Each row is a point. Examples show where two turns around zero, p and q, send a point. Where does a point land after both, in the order given? Backwards means that the second turn is done in reverse. Each puzzle has new turns, and all numbers are rounded.
In the rows, zero is written as 128.

Turn p:
[123 153  83] -> [113 145  81]
[132  69 100] -> [124  65 112]
[136 159 116] -> [134 156 109]
[160 124 168] -> [168 129 160]
[ 88 136 173] -> [100 147 178]
Turn q:
[108 131 164] -> [133 100 158]
[149 149 112] -> [108 155 126]
[155 144 160] -> [131 148 168]
[ 88 151  72] -> [ 79 108  79]
[111 138 147] -> [121 108 146]
[157  56 113] -> [195 149  92]
Where do these land?
q, then p backwards: [ 76 108 116] -> [140  85  92]
q, then p: [100  95 116] -> [140  94 101]
q, then p: [111  96 137] -> [153 102 119]
p, then q: [146 159 130] -> [103 152 136]
q, then p backwards: [168 127  96] -> [129 178 116]
p, then q: [167 183 173] -> [ 93 178 182]

Turn p:
[165 117 106 136 138 123] -> [156 100 134 119 123 106]
[113 111 121 128 127 191] -> [125 102  98 138 101 175]
[189 133 108 100 114 129] -> [164 104 160  80 124 129]
[139 129 129 160 108  76] -> [121 140 167 143 124  80]
[156 145 152 127 110 154] -> [147 124 159 132 131 164]
[ 35 158 190 161 199 114] -> [100 194  64 210 190 129]
[140  88 119  90 107 135] -> [103  91 134  88 122 138]
[ 87 144  98 122 122 101] -> [109 169 107 114 108 103]
Turn q:
[106  88  95 166 140 201] -> [109  78 141 189 104 180]
[138 152 112 133 100  91] -> [131 138  91 101 110 104]
[103 135 163 149 146 101] -> [155 142 164 128 109  99]
[145 127 148  78  89  81] -> [107 138 116  73 163  84]
[112  97 113 157 133 164] -> [120  91 141 160 109 152]
[101 144 137 108 134 142] -> [111 154 141 150 135 121]
[183 124 111  54 130  42] -> [157 133  72  70 208  79]
[141 129 155 163 136 174] -> [129 129 162 128 104 178]
[123 154 118 145 145 157] -> [133 148 125 154 110 156]
Where do these land?
p, then q: [129 119 133 138  77  71] -> [126 158 168 109 117  73]
p, then q: [161 121  95 127  70 119] -> [ 86 131 155  81 144 102]
p, then q: [120 132  94  93 161 155] -> [112 117  79 143 160 144]
p, then q: [103  98 150 120 167 139] -> [148 102 117 178 124 131]
p, then q backwards: [103 158 133 168  85  65] -> [ 57 169 172 114 125 125]
p, then q: [118 139 169  97 160 165] -> [138 129 125 177 140 179]
p, then q: [128 140 137 115 170 179] -> [132 108 102 151 138 183]
p, then q: [142 106  90 169  68 132] -> [ 83 106 149  76 101  97]
q, then p: [147 139 152 124 193 127] -> [186 114 145 140 160 147]

Turn p:
[108 135  99 169  95 116 147 114] -> [ 87 106 112 153  88 135 124 137]
[109 129 127  78 155 131 135 185] -> [142 134  99  90 172 117 176 129]
[131 122 168 110 165 144  70 149] -> [150 129 165 107 199 132 118 126]
[132 141 161 161 182  95 120 126] -> [132 140 164 170 159  99 133 166]
[163 150  93 111  66  98 121  84] -> [108 156  97 111  73 121  61 125]
[106 163 157 159  81 167 190 123] -> [ 93 125 165 115  58 160 177 135]
[112 130  78 131 123 151 187  80] -> [110 143 100 166  71 133 154  78]
[103  89 145  79 127 136  73 144] -> [143  95 131  79 181 114 110  94]
[179 143  83 165 127 117 116 123] -> [130 151  99 168 119 159  87 156]
[137  78 169 117 158 125 121 152] -> [185 100 149 121 159 111 140 133]
Turn q:
[146 176 107 113 137 134 167  86] -> [154 180  90 115 103  96 132 129]
[135 146 134  86 183 102 171  97] -> [183 164 105  83 156 105 142 108]
[128 132 190 131  93 120 119 149] -> [141  92 159 115 118 142 120 180]
[154 145  58  79 149 122 114  91] -> [131 154  58 148 154  80 109  96]
[ 86 101 146 136  84 151 122 140] -> [ 90  82 143 109  96 147 127 132]
[146  73 109 160 115 160 105 192] -> [ 68 108 138 175 151 185 149 135]
[155  84  99 155 158 166  80 122] -> [120 122 109 191 139 176 118  84]
[ 85 146 166 155 115 126 114 172] -> [105 119 192 107 120 144 103 152]
[116 148 143 138 119  70 159 105] -> [160 131 160 109 116  76 152 134]
Where do these land?
p, then q backwards: [138 106 134  63 173 158 112 103] -> [117 126 115 121 207  96 134  97]
p, then q: [123 135 146 167 157  98  79 119] -> [141 125 188 136 155 158 108 112]
p, then q backwards: [105 174 128 130 133  97  80 159] -> [125 145 109  89 119 121 124 196]
q, then p: [128 149 162 145 110 112 177 161] -> [142 137 133  78 123 123 174 159]
q, then p backwards: [111  88 122 128 157 167 120 147] -> [111 135 101 132 118 182 104 132]
p, then q: [124 105  95 124  78 111 161 111] -> [ 90  89 107 151 109  91 141 126]
p, then q: [144 146  89 106 159 191 102  40] -> [182 153 123 150  45 114  65 100]
q, then p: [189 125 106 104 136 175  80  91] -> [108 123  89 183 139 190  86 124]
q, then p: [108 142 150 147  89 124 157 166] -> [127 105 136  76 129 117 168 144]
p, then q: [137 136 109 148 125  88 173 157] -> [ 74 143 144 138 139 112 160 150]
p, then q backwards: [101 102 167 145  91  88 168 155] -> [116 118 160 122  52  99 149 115]

Turn p:
[113 104 110 122 118 125 143 105 124] -> [118 101 121 126 109 128 156 122 127]
[104 127  99 109 161  93 119 121 126] -> [ 81 141 116 147 132 105 156 130 126]
[115 150 152 150 127 134 139 146 158] -> [139 152 138 132 142 164 119 111 148]
[147 130 119 116  88 124 104 149  98] -> [139 135 131 117  87 108 103 162 124]
[157 138  86 129 119 168 106 139 121] -> [136 118  78 113 125 125  93 158 123]
[150 146 149 125  91 124 109 100 160] -> [139 116 138 151 104 130  82  93 129]
[106 137 140 105 122  93 184 124 146] -> [135 156 138 143 107 140 176  86 119]
[ 99 139 138 113 148 131 117 144  87] -> [ 99 151 147  95 137 122 136 149 111]
[142  80 144 155 136 168 123 151 141] -> [163  99 129 101 162 126 124 139 170]
[127 145 140 103 156 121 119 139  95] -> [112 156 141 113 143 105 129 139  99]
[147 112 131 181 141 127 145  91 151] -> [146  82 130 169 158 154 134 121 133]
Turn q:
[127 114 163 128 115 138 136 137 117] -> [142 138 156 126 125 128 148 145 115]
[144 136 107 106 225 101 141 133 140] -> [ 94  40 112 159 157 115 131 102 131]
[124 137 130 129 123 145 147 141 112] -> [117 138 124 128 125 118 150 148 127]
[108 137 106 133 137 169 145 143 177] -> [121 112 107 135  92 148 145 143 180]
[139 103 132 151 109 114 132 137 118] -> [148 143 146 122 123  97 124 122 127]
[132 144 149 122 132 116 139 124 148] -> [135 115 134 114 149 143 142 126 139]
[ 95 112 116  91 125 117  79 142 108] -> [111 120 136 129 113 141  71 155  93]
[144 117 123 114 107 115 148 136 112] -> [150 132 117 120 139 102 129 145 113]
[140 127 107 124 116 135  74 137 119] -> [122 152 127 157 129 134  80 134 127]
[128 139 160 153 109 136 143  40 136] -> [152 162 121 102 127 171 170  66 110]
[126 141 116 158 109 121 126 139 121] -> [117 155 130 114 128 109 120 124 146]
Where do these land?
q, then p backwards: [139 115 139 146 179  95 148 116 121] -> [129  95 151 107 148 126 133  79 137]
p, then q backwards: [113 130 138 154 200 126 124 107 101] -> [147 173 169 104 158 110 128 143  92]
q, then p: [150 120 156 166 178 133 121 131 138] -> [137  95 167 147 151 154 144  98 134]
p, then q: [107 108 122 104  76 123 124 147 152] -> [173 146 107  99 130 156 115 137 149]
p, then q: [112 139 141 128  59 127 129 124 137] -> [166 178 130 127 121 161 124 144 130]
q, then p: [127  94 122 125  75 149 126 137 121] -> [156 160 125 141 102 126  91 149 117]
q, then p backwards: [138 133 133  92 125 135 117 109 132] -> [141 150 118 153 133 143 146 121 127]
q, then p: [149 150 100 116 139 143 156 113 125] -> [120 121  89 146 129 141 158 142 127]
q, then p backwards: [109 126 128 155 165 132 126 132 148] -> [ 98 107 135 128 110 116 117 103 146]
p, then q backwards: [134 150  96 116  92 108  96 136 119] -> [103 110  87 128 116 156 109 148 113]
p, then q backwards: [130 144 134 106 121 136 141 157 112] -> [118 124 132 134  87 127 134 117 115]

Turn p:
[155 191 115 117 170 112 111 139 142 115 123 111] -> [133 126 139  69 101 144 151  76 118 130 113 128]
[135 136  70 142  63 188 186 148 108 135 189 122] -> [136 126 121 126 120 154 113 194 190 219 148 166]
[113 116 100 134 173 199  73 162 117 202 105 101] -> [155 135 110 117  92 116  89 103  94 107 217 199]
[116  97 126 180 121  95 148  94 192 143  98 152] -> [100  77 102 197 117  95 141 102 125 136 123  91]
[ 90  96 113  86 116 120 166  93 121 147 121 121] -> [ 86  88 136 140 144 144  96 176 108 118 128 129]
[127 161 167 158 182  77 150 148 132 118 126 141] -> [139 140 138 122 119 151 165  89 103 127 134  53]
[121 138 123 166 131 110 145  97 171 109 159 200] -> [ 97 133 137 181 126 114 179 111 114 185 102 108]
[151 136 111 121 143 163 131 116  49 133 173  68] -> [135 167 139  73  74 151 119 195 149 114 150 151]
[144 115 146 100  89  97  96 137  95 108  78 158] -> [169 124 106 127 184 116 139 139 113  86  80 135]
[137  68 133 105 121 119 114 147 139 130 144 113] -> [102 143 107 116 162  91 101 139 140 113 144 122]
[ 97 146 161 128 103  87 108  98 149 133 128 134] -> [113 136 121 164 127 142 106 104 112 115  75 107]
[193 129 200 114 133 142 151 131 102 127 127 141] -> [186 148 177 106 133  85 124 153 126 125 116  84]
[ 85 135  98 113 117 155  85 153 147  64  94 103] -> [113 121 131 127 166 160 140  82 173  89 131 191]
Turn q:
[104 115 106 132 120 170  88 127 160 104 166  78] -> [108 106 128 125 195 131  80 145 120 115 173 128]
[179 124  78 130 136 103 179 163  97  98 117 166] -> [194 157 143 107 101 122 194 138 164 126 152 135]
[129 154 169 135  84 137 118 154 110 179 151  87] -> [122 143 132 177 114 126  76 148  92 135 112 181]
[125 144  89 182  88 133 136 141 119 142 141 175] -> [157 149 101 173 143 111 174 130 105 162 157 132]
[132 106 152 112  98 171  80 113  96 139  88  99] -> [ 96 154 155  99 142 141 102 157  62 129 102 124]
[ 95 142 111 104 142 103 162  91 160 172 170  92] -> [ 86  61 156 175 113 114 121 108 156 119 145 147]
[ 89 180  87 153  90  89 139  67 106 106 169 169] -> [102 114  94 190 120  67 179 171 150 151 154  85]
[134 188 180 102 167 130 130 121  99 141  99 113] -> [ 91 152 121 107  96  95 112 120 145 108  65 161]
[167 127  95 123 147 161 136  83 176 105  86 116] -> [ 96 160 172  95 155 123 141  80 144 113 159  95]
[157 141 144  83 152  98 163 117 152 108 134 152] -> [130 129 126 121  76 130 136 104 173  84 131 108]
[141 106 121 109 171  91  73 153 137 113 123 125] -> [172  94 127  74 126 109  95 117 128 122 118 105]
[124 104 168 164  91 114 174 128 171 133 169 111] -> [132 130 128 201 126 186  98 119 158 143 142 124]
[109  91 150 141 105  86  98 169  94 106  92  78] -> [153 124 141  89 117 152  78 180 122 191 108 130]
[125 107 182 154 160 174 136 139 103 170 150 174] -> [144 131  94 157 155 165 154 107 101  98  60 154]
[110  92  88  94 169 159 111 154 140 104  64 185] -> [134 116 103  30 137 150 182  96 102 124 144 115]
Where do these land?
q, then p backwards: [102 162 153 169 120 148 153 138 136 134 127  69] -> [ 90 115 107 110  80 164 112 130 156 121 172 132]
q, then p: [196  84  92  81 158  96  61 123 137 158 107 132] -> [137 153 147  82 140  94 106 180 143  54  69  95]
q, then p: [ 86 145 134 154 124 216 150 136 147 104 147 120] -> [ 91 140 158 138 117 163 178 105  96 161 177 159]
q, then p: [146  83 104  93 170 109 125 108 109 161 115 140] -> [137 110 160 129 158 101 113 170 146  87 118  94]
q, then p: [149 127  99 120 154  72  88  83 140 142 146 151] -> [103 117  95 114 116 107 113 148 160  76 107  77]
p, then q: [185 151 126  91 131 121 118 113 123 161 120 155] -> [147 131 158 101  68 121 139 147 103 130 101 126]
q, then p: [111 179 193  96 145  98 114 177 114  94 205  95] -> [117 134  58 128 185  92 175  61 151 135 112 185]
p, then q: [128 117 122 164 134 176 191 133 119 136 126 136] -> [170 124 130 184 137 163  98 114 122 117 130 151]
p, then q: [138  80 124 199  83 146 138 119 121 114 106 149] -> [187 136 138 158 146 137 131  87 167 172 162 127]
q, then p backwards: [ 98 116 171 141 115 160 148 101 134 112  98 131] -> [ 86 140 113 121 122  86 132 125 130 105 173 126]
p, then q: [114 163 147 112 132 117 176 165 167  61 142  99] -> [ 55 111 143 124 149 162  87  80 138  94 113 133]
q, then p: [130 128  88 145 138 122  90 119  82 143  74 161] -> [149  91 123  86 132 150 107 170  90 115 123  84]
p, then q: [ 84 170 166  99 122  84 118 191 163 139 170 124] -> [ 56 120 153 111 173  65 115 117 101 101  95 138]
q, then p: [126  87  74 127  68 126 121  86 100 133 109 130] -> [159 163 134 115 122 162  85 164 140 127 169  76]
